Rows are points. Each copy is the shape, with its points in the same order, stretched, turned, moved and blurred by noise. Is it also mirrored, or only turned?

Shape:
[[ 16   8  19]
 [ 25  30 -44]
 [ -3  21 -42]
 [  0  29  19]
 [ 26  10 -12]
 [-26  -3  -1]]
Copy 1:
[[  9   3  17]
 [ -1  38 -31]
 [-15  18 -36]
 [-14   6  19]
 [ 14  18  -8]
 [-11 -23 -10]]
Copy 1 is: only turned
Copy 2:
[[-19  -8  10]
 [-20   9 -60]
 [  8  17 -50]
 [-15  22   9]
 [-17  -9 -23]
 [ 28   6   3]]
Copy 2 is: mirrored

Shape:
[[-11 -22   7 -23]
 [-10  20  20 -14]
 [-34  -7 -14 -36]
 [-19 -16  26  12]
 [ 30 -30   7 -31]
 [-29  -2  15  21]
 [  4  17  33  -6]
 [ 17  25 -37  20]
 [ 25  -5 -27  13]
 [  4  -7 -42 -60]]
Copy 1, 10 rows:
[[ -1 -25   6 -19]
 [-10  19   0 -23]
 [-40 -29  -2 -26]
 [ -1   5  34   6]
 [ 30 -34  -4 -31]
 [-13  17  17  13]
 [  5  28  12 -21]
 [ -8  19 -51  24]
 [ 20  -9 -36  14]
 [-16 -51 -42 -42]]
Copy 1 is: only turned
Copy 2:
[[ -7 -26  10 -27]
 [-26  16  17 -27]
 [-42 -38 -18 -32]
 [-10 -14  32   8]
 [ 40 -28   6 -38]
 [-24  -1  22  21]
 [-11  21  27 -21]
 [ -2  31 -47  10]
 [ 23   8 -24   6]
 [ -9 -34 -49 -59]]
Copy 2 is: only turned

Shape (12 x 6):
[[ 16  -7 -35 -28  39   7]
 [ 17 -39 -16  50 -19  13]
 [ 21  29 -34  31 -26  12]
 [ -6  29  -8  -7 -28  15]
 [  1  16 -24  -3  15   5]
 [ 43   7 -16 -18  -1   9]
 [ 22   0   3 -14  -9  20]
 [ -8  11 -15 -10  17  33]
 [-33  21  39 -10 -28  12]
 [ 11   5  22  -8  -9  24]
 [  3  35  19  24 -14  31]
 [ 18  15  16 -44   9 -12]]
Copy 1 (12 x 6):
[[  3  -5 -11 -24  60 -17]
 [ 42   1 -39  32 -10  27]
 [ 29  60 -30 -13 -12   1]
 [ 11  21  -9 -27 -24 -23]
 [ -3  21 -11 -20  23  -2]
 [ 36  18  -4 -12  30 -36]
 [ 24   3  -3   0   6 -37]
 [-18   4 -27 -14  12 -24]
 [-13  -8  27  -1 -47 -25]
 [  8   2   5  11 -10 -39]
 [ -8  40  -9  18 -30 -24]
 [ 11   1  42 -15  27 -41]]
Copy 1 is: mirrored
Copy 2 (12 x 6):
[[ 16 -10 -40 -40  16 -18]
 [-22 -11 -58  36 -38  -5]
 [ 22  29 -23   0 -57  -6]
 [ -5  17  15 -15 -37  21]
 [ 24   2 -14 -19  -5  -1]
 [ -8  21 -27 -27 -21 -29]
 [-26  15 -14 -15 -15  -3]
 [  7   8 -16 -25   7  22]
 [-35   9  52   4 -12  41]
 [-32  21   3  -3  -7  10]
 [ -4  41  13  13 -18  20]
 [-16  12  22 -33   7 -20]]
Copy 2 is: mirrored

Shape:
[[-22   1  -3  21   6 -13]
 [  4  -1 -11   5  -4   3]
 [-15   3   9  25 -21 -11]
 [ -6   2  -5  24  -7   4]
 [  0 -12 -15  26   0 -15]
 [ 56  -4   3   5   1 -18]
 [-20  -5  -2 -49 -24  32]
 [ 28  -1  24  14   6  25]
 [-22  16   5 -48  -2 -14]
 [ 28  15 -10   9  -9  19]]
Copy 1:
[[  2  17  10  29  -5 -21]
 [ -5  12  -1  -3  -6   3]
 [  9   5  14  12 -23 -28]
 [  9   9   4  11 -12  -3]
 [-15   1  15  26  -7   1]
 [-24  -3  37 -21   6  13]
 [  2  13 -57 -50  -8 -22]
 [ 26  -9   4 -21  19   6]
 [-14  41 -17 -28   0 -50]
 [  6  18   7 -25  -7  26]]
Copy 1 is: mirrored
Copy 2, 10 rows:
[[-23  -8   8  10   8 -11]
 [ -3   0 -16 -12   6  10]
 [-23  17   3   3  -5  -8]
 [-20  -1  -7  -1   2   9]
 [-22 -16 -11   4 -16  -7]
 [ 31 -12 -13  -8 -30  14]
 [ 10  37 -27 -60  60  11]
 [ 14  -7  21 -31  -7  36]
 [ 24  26  -9 -16  55 -24]
 [  8   6 -25  -8   0  37]]
Copy 2 is: only turned

Shape:
[[  1 -23 -12  21  21 -14 -20   5]
 [ 11  23   4 -15 -24 -12 -19 -17]
 [-14   1  18  42  -2  -1  -6  14]
 [ -1 -17  10 -21  15  40  10   2]
 [ -8   4  20  14  -8  41  -3  11]
 [ 10 -10  15  -1 -34   9   6  41]
 [ 15  19  30  26   4  -2  -2   8]
 [  9  36 -22 -25  10  35   0  16]
 [ 10 -12  12  34   5 -25   4  15]
 [ -6  11  16 -23 -13  18  36  17]
 [ 11  15 -38  -7  34  -8  -1  -3]
 [ -3   8  11 -21  -3  -6 -14  19]]
Copy 1:
[[-15  -6 -16 -29  -8 -30  11  -8]
 [  8  34 -15  -2   1   9 -25  -5]
 [-11 -23  -9   0 -15 -18 -19 -49]
 [  9 -36  10  -3   2  32   3   6]
 [  9 -42 -10   7 -13  21 -25 -27]
 [ 11 -21 -24  49  -2  -7 -20   6]
 [ 15  -9 -10   0  12 -12 -25 -44]
 [ 49  -6   7  -4 -28  23  -4   7]
 [ -9  -2 -14   5   7 -38   4 -29]
 [ 16 -10  26  42  -4  24  -7  -2]
 [ 19  20  14 -34 -17 -10  27   3]
 [ 15  -6   0  -1  -5 -10 -26   8]]
Copy 1 is: mirrored
Copy 2 (12 x 8):
[[ -4  18  10  30  -2   2  13  21]
 [ 16  36   3 -10  16   0 -41 -30]
 [  9   9   7  -2   4  33  29 -18]
 [ -1 -28 -17 -10  17   5 -31  11]
 [  9 -19 -11 -10   5  37 -12 -33]
 [ 27   0  -3 -34 -32  28 -18  11]
 [ 27  12  -1 -11  24  33  15 -27]
 [  0  20 -60  -8  15  22 -52 -16]
 [ 29  19  13   5  -4  13  30  13]
 [ 14 -12 -31 -43   7  -1 -18   5]
 [ -5  41 -37  31  19 -10 -10   9]
 [ -4  23   2 -22   7  14 -32   4]]
Copy 2 is: only turned
Copy 3 (12 x 8):
[[ 31 -40  11  -7   5  -5 -22  -5]
 [ 11  35  -2 -37  -8  -5   5   2]
 [ -6 -17   0  20  13   2 -30 -27]
 [-24 -17   7  29  -9   0  18  41]
 [-34  -6 -20  30  -4  -1 -18  14]
 [-22  16  10  15  33  31 -32  34]
 [ -5   4   3   9 -18  27 -22 -28]
 [ 16  29 -26  29 -28  12  19  41]
 [ 10 -26  19   1  16  28 -24 -25]
 [-28  25  13  33  16  18  30  27]
 [ 55 -10  -5   2 -22   7  26   7]
 [ 14  24  24   9  -3  -4 -12  23]]
Copy 3 is: mirrored
Copy 4:
[[ -3   6  47  12  11  21   4 -12]
 [ 17  22 -18  -3   4 -32   4   7]
 [-33  -9   7  32  10   5  16 -17]
 [-22 -30   3  13 -21  14 -42   9]
 [-39 -12 -16  28 -17  -2 -19   8]
 [-18 -25  -8  25  -7 -14  15  29]
 [-18   0  -4  37  25  -9  -3  -2]
 [-12   8 -33 -12   7  21 -31  41]
 [ -3  -9  25  30  25  12  20 -12]
 [-14 -43 -40   0   1   6  -4  14]
 [ 18  14   7 -19  27  43 -12   7]
 [-12  -8   6  -1  16 -19  -5  16]]
Copy 4 is: mirrored
